Each row is a point. Each copy is the shape, with its points in the same order, turned, moved and blurred by noise. Say if it was mirrored as well.

Shape, 6 rows:
[[-56 -13   0]
 [ 12  13   9]
 [ 59 -15   3]
 [ -2   6 -46]
 [ 16  12  15]
 [ 37 -11 -16]]
Copy 1 (6 x 3):
[[-48   7 -10]
 [ 23  -1   1]
 [ 63  23 -28]
 [  6  48  23]
 [ 30  -7  -5]
 [ 43  34 -11]]
Copy 1 is: only turned
Copy 2:
[[-13  -5 -59]
 [-14   2   8]
 [ 17  29  43]
 [-32  43  -3]
 [-10  -5  15]
 [ 11  37  18]]
Copy 2 is: only turned
Copy 3 (6 x 3):
[[-75  -5  -3]
 [-10  10 -24]
 [ 40 -20 -16]
 [-12  21  27]
 [-10   7 -38]
 [ 20  -3   5]]
Copy 3 is: mirrored

Shape, 9 rows:
[[-16 -20  21 -13]
 [ 17  15 -27  -2]
 [ 15 -20  16 -49]
 [-41  12 -41  18]
 [  2 -31  34 -39]
 [ 51  37   1  28]
 [ 54  40   1 -16]
 [  9   6  17  -5]
 [-12  29  -9 -12]]
Copy 1:
[[ 32 -14  -2 -32]
 [-17   8 -14  22]
 [ 24  16  32 -26]
 [-40 -40 -32  -4]
 [ 39  -5  29 -45]
 [ 24  30 -39  38]
 [ 17  59 -13  20]
 [ 22   5  -7 -10]
 [-16  14 -19 -11]]
Copy 1 is: mirrored
Copy 2 (9 x 4):
[[-33 -26   8  -4]
 [ 17  28  12  -6]
 [ -1 -31  40 -15]
 [-14  47 -25 -32]
 [-23 -45  31  -6]
 [ 24  41  14  52]
 [ 24  25  51  38]
 [-15  -3  19  14]
 [-18  28  22 -11]]
Copy 2 is: only turned
Copy 3:
[[ 30  10   9 -10]
 [-25 -26 -19  -6]
 [ 34  -8 -18 -47]
 [-42  -6  28  12]
 [ 50  10  -6 -42]
 [-12 -17 -63  32]
 [-15 -15 -75 -15]
 [ 11   4 -24   2]
 [-29  13 -13 -14]]
Copy 3 is: only turned
Copy 4:
[[ 20  16  33  13]
 [-17 -13 -15  -7]
 [-20   1  56   5]
 [ 41 -28 -31   3]
 [  0  18  61  15]
 [-40  31 -36 -24]
 [-51  13  -2 -39]
 [ -3  22  14  -8]
 [ 12  -9   0 -26]]
Copy 4 is: mirrored

Shape, 11 rows:
[[-30 -37   4 -13 -41   5]
 [-32 -21  18 -30 -13 -82]
 [-21   1 -22 -19  23  -1]
 [-27  -6  25 -21  26  11]
 [ -3  61 -66 -21  17  -5]
 [ -7 -20 -38  42  20  11]
 [-28  24  27 -26 -33  16]
 [  7  -4  25   1  -4   0]
 [  8 -39  -5 -10 -10  17]
 [ 28  -9   3  -1  23 -27]
 [ 21  -8  20 -21 -17  11]]
Copy 1:
[[ 19  19  44  -9  31 -48]
 [ 56 -16  80  -6  32  20]
 [ -9  -4  25  39   9  -4]
 [ 21  22  19  20 -14  -8]
 [-23 -67  -2  54  24  -8]
 [-17  25  -9  36  53  -8]
 [ 40 -22  15  -5 -12 -50]
 [ 24  12   0 -19  11  -7]
 [-14  27  18 -17  24 -24]
 [  3   7   5  -3  24  29]
 [  4   1   4 -27   5 -14]]
Copy 1 is: mirrored
Copy 2, 11 rows:
[[ 36  -7 -16 -12 -40  47]
 [ 11 -24 -39   5 -76 -31]
 [  4  19  -6 -14   2  -7]
 [-28   9 -33 -18  -5  22]
 [ 23   0  29 -27  40 -49]
 [ 11  39  29  28   4  22]
 [  3 -43 -10 -41 -11  33]
 [ -6 -23 -14  14  -1  30]
 [ 26  10 -24  15  -1  42]
 [ -3  -9 -22  40   6  -9]
 [ 15 -32 -32   6   9  33]]
Copy 2 is: only turned
Copy 3, 11 rows:
[[-21 -16  40 -42 -12  29]
 [ 21  -6  88 -12 -40 -26]
 [ -8   0   8 -40   7 -40]
 [ 16 -28  22 -55  24 -24]
 [  3  63 -31 -24   1 -54]
 [-52  -3   5  -7  42 -23]
 [ 36  11  20 -54   8  27]
 [ 18 -22  17 -11  21   3]
 [-22 -38   3 -23  -1   9]
 [ 13 -26  10  16   7 -33]
 [ 20 -28   0 -17  -1  17]]
Copy 3 is: only turned
Copy 4, 11 rows:
[[ 37  -8  33 -53   7 -12]
 [ 66  -7  58   1  65  27]
 [  3  14  31  12   2   6]
 [ -2 -18  17  -7   6  37]
 [ -6  29  14  61   1 -51]
 [ 32  39  19  -1 -52   6]
 [  6 -42  -3 -23  21 -16]
 [ 26   2 -11 -18  13  17]
 [  8  29  11 -51   1  10]
 [ 23  36  -5   8  21  31]
 [  8   6 -13 -35  30   8]]
Copy 4 is: mirrored
